Each row of a before or after table is a point. The points were changed in one or more steps. Then noise was added and the rows were shuffled. The steps act on columns, c1 being the first. What was done? A step turns or swaps two columns, mirrors them in a line or flattens them onto one, adds a multiple of one to another, or multiplies or shifts one. Angles are multiples of 10 degrees, from the lower column toward the higher: turns from -170 to 170, lines from 10 to 170 but not 90. Use the fewest steps. Two steps may share a column if one is a turn and the other turns, adds or multiplies; they go together, in the order done. Otherwise the lowest column goes first.
(in the rows, 128 means zero)

Before:
[[179 166  85]
 [159 111 196]
 [180 144 128]
 [145 155 205]
 [ 73 211 128]
 [110  62 189]
 [100 133 112]
 [127 109 118]]
After (8 x 3):
[[ 60  79  93]
 [115 136 190]
 [158  99 121]
 [133  77 133]
 [ 61 124  78]
 [171 181  88]
 [104  32  67]
 [ 90 116 163]]
Steps: turn c1 and c3 by 140 degrees; shift c2 by -30

Before (10 x 6):
[[ 90 147 127 155 116 103]
 [ 87 128 119 148 151 135]
 [115 130 128 141 111 177]
 [ 90 106 143 148 125 150]
 [194 137 101 150 121  98]
 [101 108 147 147 111 116]
 [167 190 150 134 129 136]
 [ 90 146 142 113 133 127]
 [112 110 133 156 163 112]
 [108 113 101  68 112  93]]
After, 10 rows:
[[ 90  89 127 155 117 104]
 [108  82 101  68 112  93]
 [ 89  49 142 148 124 151]
 [115 111 127 142 110 177]
 [ 90  88 143 113 132 128]
 [196 237 101 150 122  97]
 [ 88  65 119 148 152 134]
 [100  67 147 148 112 116]
 [111  86 133 156 163 112]
 [166 250 150 134 129 135]]
Steps: add 1.5 times c1 to c2

Before:
[[122 163 126 101 124  68 128  46]
 [104 229 174  70  99 168 127  93]
 [ 91  80 172 145 158 182 149 147]
 [144 180 134  86  98 191  85 165]
 [136 163 177 153 105 149  44  82]
 [ 42  63  94  70 155  45  93 188]
 [177 105 178  98 198 112 136  94]
 [115 202 128 115 144 135 170 114]
 [122 180 230  95 136 101 202 106]
 [125 168 184 132 162 127 145 162]
 [162 167 138  84 137 111  96 101]
 [ 40 171 148 138 108  72 114 141]
 [112 121 189 189  81 207  76  91]
 [206 132  84 149 108  99 161 161]]
After (14 x 8):
[[ 50  87 132  45 150 122 139  75]
 [131 143 164  86  78 123 109 152]
 [104  91 142  77 103 136 132  72]
 [198 177 143 197 182  26  78 164]
 [151 126 165 151  91 156 139 104]
 [146 201 193 121 128 170 146  96]
 [198 110 151 150  94 107 179  57]
 [ 74 171 148  80 162 107 130 152]
 [113 118 133 142  52 118 146 129]
 [174  95 140 111  90  34 117 143]
 [153 117 230  82  74 127 163 126]
 [ 59  78 157 148  84 157  96 145]
 [174 102  84 141 141 195 113 161]
 [ 85  63 196 151  44 120 151 102]]
Steps: turn c1 and c6 by 80 degrees; turn c2 and c5 by -110 degrees; mirror c3 and c4 in the line at 160 degrees; multiply c7 by 0.4; turn c7 and c8 by 40 degrees

Before, 9 rows:
[[160  98 139 189 148 143 173 129 104 199  52]
 [ 49  80  68  91  43 187 117  64 119 101 166]
 [115  76 159 102  50 107 159 137  64 141  67]
 [172  80 119 116 149 174 129 161  86 104 129]
 [ 64 148 184 171 118 142  52 118 179 131 135]
 [152 144 146 135 110  66 111  87 131 165 100]
 [128 184 192 194  30  89 131 154 155 166 157]
 [116 176 107  93 114 124 125 127 139 192  67]
 [ 64 142 175  87 120  80 100  82 150 200 129]]
After:
[[117 178 151  94 113 121 125 125 136 228  68]
 [128 184 108 192  29  89 117 153  60 189 160]
 [115  74  60 102  51 108 150 152 144 151  66]
 [149 144 119 136 111  65 131  86 113 187  99]
 [159  99 102 190 149 143 163 152 137 243  52]
 [173  78 103 114 149 176 114 154 160  89 128]
 [ 68 142 118  85 121  81 130  77  78 241 128]
 [ 50  79 159  92  41 188 150  69 180  84 169]
 [ 67 148 133 171 119 144  67  81  52 132 134]]
Steps: turn c3 and c9 by -130 degrees; turn c7 and c8 by 30 degrees; multiply c10 by 1.6

Before, 12 rows:
[[229 133 152 180 130 116 145 117 116  64 234  55]
 [185 176 148 143 153 156  95  85  81  88 201 117]
 [133 146 120 142 169 150  95 138  98  38  86 113]
 [126 156 161 142 132 134  70 213 167 170 155  87]
 [142 167  48 126 156  97  61 157 120  88 126 194]
 [144 122 144 100 180  51 109 150 197 203 109 133]
 [ 56 139 142 149 122  64 124 160 176 203 124  78]
 [101 204 104  94 154 167 138 153 144  47 126 115]
 [142 167  98 135 164 158 159 165  84  92  91 169]
 [136 179 104 154 109 212 143 121 149  66  60 129]
 [124 143  22  91 157 101  77 164 116 185 121  72]
 [123  55  64 171 190 151  93 147 157 198 177 105]]
After:
[[173 121  23 148 163 195 150 126 102  89 118 190]
 [165 134 134 183 128 199  79 170 173  65 124 129]
 [135 190 106 127 151  43  97 111 135 165 139 165]
 [130 168 156 143 160  86 199  46  93 150 198 117]
 [176 158 150 163 131 174 160 208 157 139 147 137]
 [ 94 159  95  96 156  92 117 115  88 156  92 100]
 [175 142  50  69 167  92 174 120 120  95 120  94]
 [140 108 155 119 182 205 147  67 191  53 113 142]
 [ 60 122 151 216 128  67 202 115 115 119 234 118]
 [163  46  70 165 200 205 142  52 160 152 180  98]
 [108 167 102 137 110  66 115 153 154 210  63 104]
 [157 141 121 141 176  41 146  74  99 155  81 125]]
Steps: turn c1 and c7 by 120 degrees; shift c2 by -10; mirror c4 and c12 in the line at 150 degrees; add -1.5 times c5 to c8; swap c6 and c10
